Each point is reached from the start by the listed moves, each made once or not at all, plus a little noise. Is the number of moves made odd or even? Then give how often each move was made.

Moves:
(1): [ 47 -34  10  11  12]
(2): [ 53  70 -37  12 -12]
(3): [ -7  29  84 -10 -19]
Start: [-42  19  14 -16   3]
Points:
[ 55  58 -18   4   2] => even (1, 1, 0)
[  5 121  63 -10 -26] => even (0, 1, 1)
[ 15  83 -26  -9 -13] => odd (0, 1, 0)
[  0  26 104  -6  -6] => even (1, 0, 1)

Moves:
(1): [ 55  22   6 -43   9 -33 -21 -54   9]
(2): [-27  60  11  11   8  32   4 -41  48]
(3): [ -2   7  69  -4 -54   3 -14   4   5]
(4): [71 -6  3 85 27 21 13 29  6]
(5): [-23 -20  44   6  66  -9 -30   2  -8]
(6): [ 13 -20   0 -22  13  62  -1  -7   1]
(7): [ 17 -12  13 -23  14  -9  61   6   5]
(8): [ 13  37  -2 -25   9 -13 -10  44   1]
Start: [-10  12 -11  20  30   2 -22  -8   4]
Points:
[ 65  56  60 -72   5  21 -69 -21  20] => even (1, 0, 1, 0, 0, 1, 0, 1)
[ 60 102  21 -85  82  42  11 -58  69] => odd (1, 1, 0, 0, 0, 1, 1, 1)
[ 55 -19 121  81  85   9   8  32   9] => even (0, 0, 1, 1, 1, 0, 1, 0)

Moves:
(1): [ 41  14 -11  -1   1 -16  10  17  -5  11  -9  15 -25]
(2): [ 8 52 21  3  1 29 -2 -3  6  2  2  0 28]
(3): [ 17   1  49  -4  15  12  23   9  -1 -21   5  10  -8]
(4): [ -1  -2   4  50  12  -8   2 -18  -3 -11 -13   5   8]
(5): [ -9   5 -22  -5  46 -35  -8   2  19  -8  -1  -3  10]
(6): [ 18  -2 -10   3  10  36  -6   2 -17  -7   9 -23   5]
(7): [ -8  19 -29  -7  16  -6  64 -26   1  25   6 -17   4]
(8): [ -3   1  -6  10 -13  17  14  37   5 -24  -9  -9  14]
(9): [  7   4   3   2 -19  13   8 -17  57 -10   5 -22 -29]
(10): [-22   9  24  25  21   4  -9  24   7  53   4 -13 -15]
(11): [  7  -1   0   8 -14   4  -1   7  -6  -4  51  15  -6]
(12): [ -4 -14  -4  -2  13  57  -3  12  26  -1  11  67  15]
Start: [-11 -32  53 -43 -14  10   8   3  -4 -28  38  10  33]
Points:
[ 13  11  81 -22  22  26 107  64   5  15  35  -4   5] => odd (1, 0, 1, 0, 0, 0, 1, 1, 0, 1, 0, 0)
[  0  61  80  -5  50  86  93  39  69 -21 109 -50  32] => odd (0, 1, 1, 0, 1, 1, 1, 1, 1, 1, 1, 0)
[ 55 -31  55  22  60  79  39  72  13 -91  78  89  43] => even (1, 0, 1, 1, 1, 1, 0, 1, 0, 0, 1, 1)
[ 34 -11  -9 -39  14  98  85  47   7 -21  44  41  48] => odd (1, 0, 0, 0, 0, 1, 1, 1, 0, 0, 0, 1)
[ 44  -6  58 -38 -13  95 121  44  67 -53  94  70  -4] => odd (1, 0, 1, 0, 0, 0, 1, 1, 1, 0, 1, 1)
